Each row is a point. Any point is a mix of the corners, with weights that add up to 1. It lies inside the corners' shape when no weight is negative. Say inside or outside, and name the corners with a negative weight.
In the rows, 128 means zero.

Corners:
(1): [215 165 175]
(2): [131  82  87]
(3): [ 84 192 157]
(4): [134 122 155]
Points:
[132 121 142] -> inside
[137 108 123] -> inside
[155 191 194] -> outside (2)
[158 163 163] -> inside
[164  97 126] -> outside (3)

Corners:
(1): [135 116 155 111 179 129 121 109  99]
(2): [138 164  74  98 144 110 141 162 117]
(3): [105  94  83 171 138 113 153 180 146]
(4): [203 154 227 104  72 196 144 159 203]
(5): [ 94 141  81 129 116 129  97 124 180]
(6): [215  98 132  66 108 100  87  49  66]
(7): [131 127 115 108 167  17  83 110 120]
(8): [154 148 127 136 114 151 194 103 194]
(9): [101 177 152 139  36 163 201 159 164]
(10): [242 184 209 196 124 176  96 102 165]
Points:
[173 131 152 130 101 108 107  95 156] -> outside (1, 2)
[123 166 134 151  79 148 175 165 193] -> outside (1, 6)
[159 126 143 128 134 115 119 133 113] -> outside (5, 8)
[157 144 130 125 133 110 130 117 145] -> inside
[143 135 122 123 135 105 132 130 143] -> inside

Corners:
(1): [ 45 118  99 166 162 113  77 121 179 112  65 127 114 160 149 186  88 180]
(2): [131 106 172 162 108 127 105 120 188 119 148 182  69  54 136  87  83 151]
(3): [122 133 110 156 166 174 110 108 114 136 154  83 146 123  83 158 156  91]
(4): [ 38 197  86 153 169 166 130 122 186 165 125 139 200 151 118 148  68  92]
(5): [147 130  78  74 181  71  86  88 154 113 173 126 169 115 106 137 146  73]
(6): [129  64 167 167  93 102 210  91 106 168 130 130  88 184 116  90  88  87]
(7): [ 87 139  94  69 180 164 150  95 120  84 160 161 105 170 115  72  64  72]
(8): [124 130 112 137 207 104 133  96  49 176  48 120 168 139 167 178 184 149]
(9): [110 142 164  95 100  95  76 183  91 159 125  88 154  71  96  77 145  54]
(10): [161 137 148  78  91 152 150 112 193 144 153 204 122 197 158  53 137 132]
(11): [106 148  89  86  96  80 124 146  48 173  91 136  69 133  73 174 177 154]
(12): [153 121  60 103  92 162 105 197  49 180  94 150  94 137 174 119  97 172]
(13): [ 48  84  63 137 158 129 111 117 156  81 172 194 100 111 166 155 197 123]
(14): [154  70  72 172  94 164 167  97 174 156  33 195 115  99  87 165 167 121]
(15): [142  76  60  49 155  80 186  53  79 114 140  93  87  82 211 122 182 126]
(16): [143  61  95  71 175  92 173 153 113 164 163 110  81  63 164 125 158  69]
(17): [ 84 123  99 103 139  56 102 103 192 157  93 139 176 109  64  50  90 190]
(18): [ 98 200  57  99 153 132 194 180 102  61 165 147 160 164 152 130 101 124]
(19): [121 122 176  71  76  82 199 159  83 117 107 177 177 118  98 147 111 182]
Points:
[115 114 118 115 129 117 144 125 123 130 124 153 129 119 128 132 135 132] -> inside
[113 125  73  52 136 143 119 126 128 115 161 165 121  63  85  94 126  85] -> outside (1, 6, 8, 10, 18)
[ 95 173 135 114 137 149 144 163 146 129 115 158 142 133  97 105  96 118] -> outside (5, 6, 12, 13, 15)
[103 152  93 117 164 139  86 146 133 137 145 132 135 131 121 119 112 102] -> outside (6, 14, 15, 19)
[107 126 101 110 146 121 124 125 131 133 127 144 134 117 129 127 137 117] -> outside (6)

Corners:
(1): [135 124 127 137 132 133 100 107 144 171 149 118 125 108 147 140 102 134
 128 122]
(2): [103 119 141 121 166 145 141 123 139 129 119  81 113 126 131 149 139 133
 112 126]
(3): [137 122  95 137 126 136 173  92 171 130 121 249 110 126 155  76 106 120
 224  77]
(4): [185 161 124 103 123 144 106 132 141 134 111 111 139 140 127 124 138 125
 160 139]
(5): [ 90 127 105 113 157 142 130 134 154 133 154 114  96 152 125  42 129 119
 130 116]
(6): [127 110 127 101 123 108 118 149 114  21 134 104 123 123  95 132 143 146
 104 147]
(7): [ 80 137 123 128 143 143 149 102 167 170 138 131 116 150 168 103 140 145
 171  18]
(8): [126  86  68 109 149 156 123 139 131 102 129 117 129 123 183 131 149 131
 138 113]
(9): [ 94 129 101 163 158  69 148 114 146 155 134 130 138 127 148 136 126 149
 180  78]
(10): [142 124 118 117 147 169 121 143 156 157 134 121 138 148 111 157 148 127
 123 125]
(11): [116 115 137 174 111 108 130 109 100 121  94  90 172 114 144 157  98 170
 105 145]
(12): [115 157 115 118 144 133 104  73  78  80 115 106 159  82 146 100 140 137
 128 134]
(13): [104  97  80 119 136 150 111 104 141 135  98 120 116 116 123 122 151 146
 126 106]
(14): [151  85 129 126 127 173 115 136 122 154 133 106 113 153 119 132 150 143
 101 133]
(15): [136 145 157 190 155 132 129 129 126 146 137 101 122 128 115 141  84 146
 128 133]
(16): [125  95 125 128 124 140 117 162 107 161 108  91 137 127 120 158 132 141
 117 116]
(17): [153 118 119 113 130 164 137 135 127  94 120 123 126 143 145 131 163  39
 160 130]
(18): [164 121 144 126 125 150 134 146 141 112 107 105 128 122 115 131 145 117
 112 134]
(19): [145 177 122 151 129 145 142 129 115 154  90 175 122 137 123 149 125 119
 115 135]
(20): [121 124 112 143 117 138 156 132 127 149 145 111 120 134 125 112 127 136
 132 124]
(21): [219 113 129 109 113 150 133 134 110 101 145 146 142 128  95 126  76 139
 107 139]
Points:
[154 140 120 110 139 157 133 128 138 113 138 135 123 132 132 112 126 114
 137 120] -> outside (9, 11, 13, 14, 16)
[137 124 125 127 130 145 128 127 130 127 125 123 124 132 120 119 126 132
 124 126] -> outside (8, 9)
[125 125 116 130 137 137 131 123 136 128 123 126 125 129 135 121 135 127
 143 116] -> outside (21)
[163 141 127 125 132 155 135 118 127 118 128 133 138 126 137 119 114 113
 134 128] -> outside (6, 9, 13, 14, 16)
[129 122 123 130 136 137 125 125 133 130 132 114 125 125 132 129 125 132
 128 123] -> inside
